Rows are points. Two turns around zero, p and q, are shown by what they do to some points. Write where each new point lands after one turn and then the other. Backwards means that the second turn is done in reverse. Each puzzle has new turns, and all numbers are rounded.

Turn p:
[-2.26 -0.05] -> [-1.54  1.65]
[ 0.95 -1.51] -> [-0.49 -1.71]
[-0.47  2.38] -> [1.46 1.94]
[ 1.78 -0.82] -> [ 0.57 -1.87]
Turn q:
[0.67 0.55] -> [0.86 0.07]
[ 0.70 -1.47] -> [-0.27 -1.61]
[ 1.07 -1.42] -> [ 0.06 -1.78]
[-2.45  2.33] -> [-0.68  3.31]
Where do these land?
p, then q: [-0.03 -2.06] -> [-2.05 -0.22]
p, then q: [0.71 1.16] -> [ 1.24 -0.57]
q, then p backwards: [-1.45  1.97] -> [-1.87  1.58]
p, then q backwards: [1.34 1.42] -> [1.63 1.07]
p, then q: [-0.57 -2.50] -> [-2.55  0.27]

Turn p:
[-2.71  2.06 -0.55  2.13] -> [-1.16 -2.95  1.98  1.57]
[-0.81 -1.72  2.36 -1.17] -> [ 0.50 -0.31 -0.24 -3.19]
[ 0.02 -1.86  0.26  0.47] -> [ 1.68 -0.38 -0.58 -0.68]
[ 1.44 -0.34 -1.16 -1.47] -> [-0.25  1.59 -1.71  0.44]
[ 2.07  1.86 -0.90  0.04] -> [-0.77  2.06  0.55  1.85]
Turn q:
[-1.18  2.06  0.24  0.78] -> [-1.00  1.21 -0.10  1.96]
[ 1.36  1.33 -4.05  0.84] -> [ 3.91  0.18 -0.23  2.31]
[-1.17 -0.19  1.03 -1.29] -> [-1.17  1.15 -0.14 -1.20]
[ 0.22 -1.97  0.19  0.50] -> [-0.02 -1.54 -0.81 -1.09]
[ 0.78 -1.24  2.59 -0.84] -> [-1.72 -0.99  1.28 -1.99]
Where do these land?
q, then p backwards: [-1.03  0.55  1.50  2.66] -> [-1.34  1.79 -2.30 -0.61]
q, then p: [-0.54  0.36  1.55 -0.86] -> [-1.35 -0.95  0.38 -0.82]
q, then p: [2.57 0.11 1.29 1.37] -> [ 2.21 -0.57  0.31 -2.20]
p, then q: [ 1.21 -0.95  0.01 -0.50] -> [1.00 0.55 0.90 0.72]
p, then q: [-1.24 -0.75 -2.86 -1.50] -> [ 2.18 -0.30 -2.72  0.52]
p, then q: [-3.50 -0.80 -0.78 -0.76] -> [ 1.20 -0.50 -2.51 -2.47]
p, then q backwards: [ 2.53  1.50 -0.71 -0.42] -> [-1.51  2.59 -0.12 -0.60]
